Each row of a before or after table is a point. One or more steps were done to the points. Then noise was added and the rows were shuffled. The steps act on how far a point lies along the listed directions, d1 being the first. What was done? A step turns or swaps two directions, mirrors them in a line or flattens them onto one, adds a multiple of one to another, or multiplies one. Angles are multiples of 10 degrees, from the lower direction toward the higher: turns from -170 to 170, lines from 10 to 170 but not 90. Use the fewest steps. Two steps may share a direction if one is a turn and the other turns, adds or multiplies; they go together, in the order done. Otherwise the lowest direction goes first.

Directions:
(1): -0.14; -0.04; +0.50
(2): +0.17; +0.48; +0.09
(3): -0.47; +0.19; -0.11
Before, 11 rows:
+0.57; +0.39; -0.11
-0.14; +0.03; -0.75
-0.14; +0.26; -0.55
+0.71; +0.32; +0.12
-0.45; -0.24; +0.05
-0.04; +0.24; -0.63
-0.51; +0.16; +0.46
+0.04; -0.53; -0.06
-0.14; -0.28; -0.02
+0.18; -0.20; -0.02
-0.03; +0.52; +0.09
After, 11 rows:
-0.21; -0.13; +0.12
+0.02; -0.21; -0.03
-0.05; -0.12; +0.01
-0.01; +0.21; +0.06
+0.03; +0.12; -0.52
-0.28; +0.03; +0.51
+0.07; +0.13; -0.60
+0.10; -0.08; -0.04
+0.05; +0.03; -0.69
+0.30; +0.12; -0.01
+0.28; +0.18; -0.22
Steps: multiply d2 by 0.4; multiply d3 by 0.4

Directions:
(1): -0.35; +0.27; +0.20; +0.09; +0.57; +0.32; +0.17; -0.18
(2): -0.04; -0.27; +0.75; -0.16; -0.13; +0.08; -0.21; -0.04
Before (11 x 8):
+0.28; +0.25; -0.50; +0.04; -0.14; -0.01; +0.06; +0.13
-0.43; +0.04; +0.60; -0.10; +0.50; +0.40; +0.11; -0.27
+0.51; -0.03; -0.30; -0.04; -0.16; -0.32; +0.00; +0.24
+0.02; +0.26; -0.76; +0.27; +0.25; -0.01; +0.25; +0.14
+0.35; +0.05; -0.31; -0.13; -0.15; -0.22; +0.06; +0.20
+0.07; +0.01; -0.24; +0.03; -0.17; -0.18; +0.14; +0.10
-0.01; -0.12; -0.41; +0.10; -0.32; -0.20; +0.05; +0.21
+0.26; -0.20; +0.26; +0.03; -0.21; -0.21; -0.25; +0.31
-0.21; -0.51; +1.44; -0.15; -0.08; -0.05; -0.24; -0.15
+0.39; +0.16; -0.83; +0.11; -0.21; -0.18; +0.04; +0.02
+0.08; -0.20; +0.21; -0.02; -0.37; -0.32; -0.04; +0.01
After:
+0.32; +0.11; -0.35; -0.13; -0.05; -0.18; +0.10; +0.13
-0.18; +0.23; -0.27; +0.20; +0.18; -0.11; +0.25; -0.13
-0.36; -0.20; +0.85; -0.21; +0.18; +0.32; -0.03; -0.23
+0.39; -0.35; -0.10; -0.06; -0.57; -0.30; -0.21; +0.31
+0.39; +0.10; -0.27; -0.06; -0.37; -0.09; -0.05; +0.14
+0.51; -0.05; -0.62; +0.04; -0.46; -0.31; -0.03; +0.09
+0.07; -0.01; -0.23; +0.09; -0.16; -0.17; +0.14; +0.09
-0.08; -0.07; -0.46; +0.12; -0.20; -0.13; +0.15; +0.18
+0.03; +0.31; -0.24; +0.23; +0.45; +0.05; +0.03; +0.19
+0.39; +0.15; -0.48; +0.01; +0.07; -0.26; +0.12; +0.20
-0.67; +0.36; +0.56; +0.25; +1.03; +0.37; +0.34; -0.35
Steps: swap d1 and d2

Directions:
(1): +0.53; -0.31; -0.11; -0.01; +0.31; +0.13; +0.08; +0.27; +0.00; -0.36; -0.31; +0.39; +0.52; +0.17
(2): -0.19; +0.04; +0.45; -0.08; +0.08; +0.09; +0.05; +0.15; +0.10; +0.13; +0.79; +0.41; +0.40; +0.03
(3): -0.06; +0.18; +0.13; +0.35; +0.42; -0.32; -0.56; +0.22; -0.17; +0.23; -0.19; +0.49; -0.29; -0.13
Before:
-0.20; +0.15; -0.26; -0.26; -0.64; +0.36; +0.40; -0.60; -0.08; +0.02; -0.19; -0.97; -0.30; -0.17
-0.58; +0.23; +0.41; -0.07; +0.00; -0.02; -0.10; +0.00; +0.10; +0.54; +0.68; +0.07; +0.01; -0.19
-0.08; +0.15; +0.60; +0.44; +0.52; -0.27; -0.58; +0.34; -0.06; +0.23; +0.30; +0.97; +0.12; -0.11
+0.06; -0.27; -0.22; -0.16; -0.23; +0.04; +0.02; -0.09; +0.20; +0.00; +0.14; -0.38; +0.07; +0.16
+0.00; -0.02; -0.06; +0.27; +0.09; -0.06; +0.00; +0.03; -0.18; -0.02; -0.38; +0.15; -0.15; +0.05
-0.10; +0.35; +0.05; +0.28; +0.28; -0.35; -0.53; +0.03; -0.25; +0.46; -0.14; +0.19; -0.63; -0.17
+0.36; +0.13; +0.13; +0.07; +0.30; -0.23; -0.29; +0.42; +0.00; -0.01; +0.11; +0.53; +0.32; -0.12
-0.40; +0.08; +0.06; +0.05; -0.02; +0.23; +0.01; -0.25; +0.01; +0.35; +0.66; -0.04; -0.11; -0.14
-0.23; +0.23; +0.24; +0.40; +0.52; -0.28; -0.82; +0.18; +0.04; +0.13; +0.15; +0.62; -0.05; -0.16
+0.19; -0.08; -0.12; -0.19; -0.05; +0.04; +0.15; -0.23; +0.11; -0.32; -0.08; -0.21; +0.26; -0.05
+0.00; -0.12; -0.39; +0.07; +0.05; -0.11; -0.15; -0.15; -0.24; -0.11; -0.52; -0.30; -0.66; +0.06
+0.55; -0.16; -0.20; +0.40; +0.81; -0.26; -0.47; +0.43; -0.09; +0.02; -0.49; +0.73; +0.18; +0.04
-0.07; -0.04; +0.30; -0.09; +0.21; +0.01; -0.17; +0.04; +0.10; -0.11; +0.27; +0.28; +0.20; +0.09
After (13 x 14):
-0.37; +0.03; +0.34; -0.03; +0.18; +0.02; -0.10; +0.02; -0.09; +0.17; +0.82; +0.26; -0.13; +0.10
+0.03; -0.31; -0.09; -0.21; -0.20; +0.08; +0.00; -0.02; +0.21; -0.01; +0.34; -0.24; +0.18; +0.18
-0.30; +0.17; +0.12; +0.21; -0.01; -0.04; -0.03; -0.02; -0.15; +0.17; +0.08; +0.17; -0.23; -0.05
+0.27; +0.09; -0.10; +0.58; +0.44; -0.38; -0.65; +0.14; -0.20; -0.03; -0.94; +0.42; -0.46; -0.10
+0.25; +0.27; -0.24; +0.12; +0.02; -0.41; -0.36; +0.13; -0.07; +0.08; -0.48; -0.10; -0.37; -0.26
-0.07; +0.05; +0.01; -0.17; -0.18; +0.01; +0.12; -0.30; +0.12; -0.11; +0.15; -0.34; +0.12; -0.14
-0.29; +0.35; -0.17; +0.42; +0.26; -0.51; -0.61; -0.11; -0.15; +0.61; -0.26; -0.16; -0.86; -0.28
+0.14; +0.14; +0.27; +0.24; +0.55; -0.18; -0.46; +0.28; -0.24; +0.29; +0.17; +0.70; -0.05; -0.04
+0.35; -0.32; -0.26; +0.08; +0.35; +0.35; +0.07; +0.08; -0.07; -0.15; -0.10; +0.32; +0.42; +0.07
+0.06; +0.13; -0.14; +0.45; +0.55; -0.30; -0.83; +0.21; +0.02; -0.11; -0.52; +0.49; -0.17; -0.12
-0.05; -0.10; +0.40; -0.38; -0.22; +0.63; +0.54; -0.10; +0.11; -0.08; +0.77; +0.02; +0.82; +0.02
+0.45; -0.32; -0.15; -0.05; +0.43; +0.10; -0.02; +0.31; +0.01; -0.16; -0.55; +0.35; +0.49; +0.08
+0.09; -0.09; -0.10; -0.02; +0.16; -0.04; -0.18; -0.06; +0.02; -0.22; -0.45; -0.08; -0.19; +0.11
Steps: turn d1 and d2 by -140 degrees

Directions:
(1): +0.60; -0.44; -0.23; +0.08; +0.14; +0.63; +0.03; +0.22; -0.38; +0.23; -0.19; -0.43; -0.68; +0.03; -0.25; +0.55; -0.13; -0.28; +0.09; -0.17; +0.21; -0.11; +0.45; -0.10; +0.00; +0.13; +0.20; -0.23; -0.07; +0.13; +0.19; -0.07
(2): -0.20; -0.24; +0.17; +0.31; -0.20; +0.00; +0.02; +0.31; +0.02; -0.19; +0.36; +0.27; -0.17; -0.32; +0.14; -0.10; -0.78; -0.10; +0.05; +0.23; +0.25; +0.26; +0.21; -0.04; +0.88; -0.01; -0.43; -0.12; -0.20; +0.37; +0.06; +0.36
Before (9 x 32):
-0.53; +0.18; +0.41; -0.02; -0.12; -0.48; +0.07; -0.26; +0.43; -0.05; +0.18; +0.39; +0.53; -0.20; +0.35; -0.24; -0.02; +0.29; -0.18; +0.27; -0.05; +0.04; -0.42; +0.11; +0.08; -0.17; -0.37; +0.01; -0.17; -0.06; -0.31; +0.11
-0.86; +0.08; +0.45; +0.31; -0.40; -0.49; -0.07; +0.31; +0.47; -0.44; +0.72; +0.56; +0.51; -0.31; +0.27; -0.56; -0.81; +0.16; +0.01; +0.50; -0.06; +0.36; +0.00; -0.06; +1.00; -0.18; -0.85; +0.14; -0.11; +0.39; -0.06; +0.57
-0.62; +0.45; +0.09; -0.24; +0.02; -0.61; -0.10; -0.07; +0.10; +0.01; +0.14; +0.25; +0.65; +0.05; +0.23; -0.50; +0.29; +0.15; -0.14; +0.23; -0.16; -0.15; -0.33; +0.13; +0.07; -0.22; -0.08; +0.11; +0.22; -0.02; -0.18; -0.13
-0.03; +0.09; +0.02; +0.06; +0.02; -0.28; +0.06; +0.13; +0.11; -0.04; +0.04; +0.03; +0.16; +0.10; +0.07; -0.20; -0.03; +0.08; -0.02; -0.07; -0.31; -0.13; -0.13; -0.02; -0.07; -0.04; +0.25; +0.06; +0.04; +0.02; +0.00; -0.03
+0.33; -0.47; -0.05; +0.09; -0.03; +0.43; +0.01; +0.51; -0.16; -0.08; +0.10; -0.12; -0.59; +0.02; -0.10; +0.27; -0.59; -0.29; +0.09; +0.06; +0.35; +0.15; +0.37; -0.15; +0.33; +0.17; -0.35; -0.19; -0.09; +0.40; +0.08; +0.28
-0.22; -0.16; -0.20; +0.08; -0.13; +0.05; -0.02; +0.19; +0.13; -0.16; +0.13; +0.06; -0.11; -0.12; -0.02; +0.00; -0.14; -0.14; +0.09; +0.15; +0.01; +0.11; +0.03; +0.00; +0.23; -0.15; -0.25; -0.22; -0.09; +0.08; +0.12; +0.03
-0.43; +0.09; +0.24; +0.31; -0.18; -0.42; -0.20; +0.14; +0.52; -0.31; +0.32; +0.56; +0.33; -0.48; +0.37; -0.67; -0.61; +0.05; -0.04; +0.43; +0.05; +0.35; +0.03; -0.05; +0.90; -0.08; -0.59; +0.24; -0.17; +0.19; +0.00; +0.46
+0.36; +0.26; -0.17; -0.44; +0.13; +0.19; -0.02; -0.16; -0.10; +0.20; -0.22; -0.24; +0.31; +0.50; -0.04; +0.03; +1.08; +0.30; +0.04; -0.26; -0.30; -0.26; -0.04; +0.18; -0.95; +0.17; +0.41; +0.22; +0.12; -0.51; +0.10; -0.40
+0.19; -0.16; -0.05; +0.06; -0.09; +0.17; +0.01; +0.23; -0.14; +0.05; -0.03; -0.21; -0.32; +0.07; -0.06; +0.25; -0.11; -0.14; -0.12; +0.01; +0.04; -0.04; +0.12; +0.01; -0.11; +0.15; +0.03; -0.22; -0.09; -0.02; +0.11; +0.07
After, 9 rows:
-1.10; +0.22; +0.50; +0.28; -0.48; -0.71; -0.12; +0.25; +0.65; -0.52; +0.79; +0.67; +0.74; -0.33; +0.36; -0.74; -0.71; +0.26; -0.03; +0.56; -0.14; +0.39; -0.16; -0.03; +0.98; -0.22; -0.93; +0.25; -0.07; +0.35; -0.13; +0.63
+0.16; -0.17; -0.03; +0.07; -0.10; +0.18; -0.03; +0.24; -0.12; +0.05; -0.08; -0.26; -0.32; +0.10; -0.07; +0.25; -0.10; -0.13; -0.11; +0.00; +0.04; -0.02; +0.12; +0.04; -0.12; +0.14; +0.05; -0.18; -0.10; -0.03; +0.13; +0.06
-0.59; +0.21; +0.40; -0.03; -0.11; -0.56; +0.08; -0.29; +0.46; -0.10; +0.17; +0.43; +0.55; -0.19; +0.38; -0.27; +0.00; +0.28; -0.19; +0.29; -0.02; +0.06; -0.42; +0.07; +0.07; -0.22; -0.39; +0.02; -0.12; -0.06; -0.31; +0.09
-0.61; +0.41; +0.12; -0.23; +0.01; -0.61; -0.07; -0.07; +0.09; +0.04; +0.13; +0.24; +0.60; +0.07; +0.24; -0.44; +0.34; +0.13; -0.12; +0.23; -0.17; -0.16; -0.32; +0.10; +0.02; -0.22; -0.11; +0.08; +0.21; -0.03; -0.15; -0.14
+0.57; +0.12; -0.25; -0.42; +0.15; +0.42; -0.02; -0.10; -0.25; +0.30; -0.25; -0.39; +0.08; +0.49; -0.14; +0.17; +1.01; +0.20; +0.12; -0.31; -0.20; -0.34; +0.10; +0.13; -0.91; +0.22; +0.47; +0.11; +0.11; -0.48; +0.16; -0.40
-0.60; +0.20; +0.28; +0.29; -0.24; -0.58; -0.17; +0.15; +0.65; -0.36; +0.41; +0.68; +0.53; -0.50; +0.42; -0.86; -0.54; +0.12; -0.06; +0.50; -0.02; +0.42; -0.08; +0.00; +0.90; -0.11; -0.62; +0.31; -0.11; +0.12; -0.07; +0.44
+0.01; +0.04; +0.03; +0.07; +0.04; -0.29; +0.06; +0.17; +0.12; -0.06; +0.07; +0.04; +0.14; +0.08; +0.07; -0.19; -0.05; +0.05; +0.02; -0.05; -0.30; -0.10; -0.13; -0.02; -0.07; -0.02; +0.27; +0.02; +0.07; +0.04; +0.00; -0.05
+0.22; -0.40; -0.02; +0.06; -0.04; +0.31; -0.06; +0.50; -0.09; -0.12; +0.12; -0.04; -0.45; -0.02; -0.08; +0.20; -0.58; -0.30; +0.04; +0.07; +0.31; +0.16; +0.27; -0.14; +0.38; +0.12; -0.38; -0.17; -0.11; +0.35; +0.04; +0.29
-0.28; -0.15; -0.23; +0.11; -0.14; +0.00; +0.00; +0.19; +0.17; -0.19; +0.14; +0.11; -0.03; -0.12; +0.02; -0.10; -0.15; -0.13; +0.10; +0.17; +0.02; +0.13; -0.04; +0.01; +0.22; -0.17; -0.26; -0.21; -0.05; +0.09; +0.09; +0.04
Steps: add -0.3 times d2 to d1
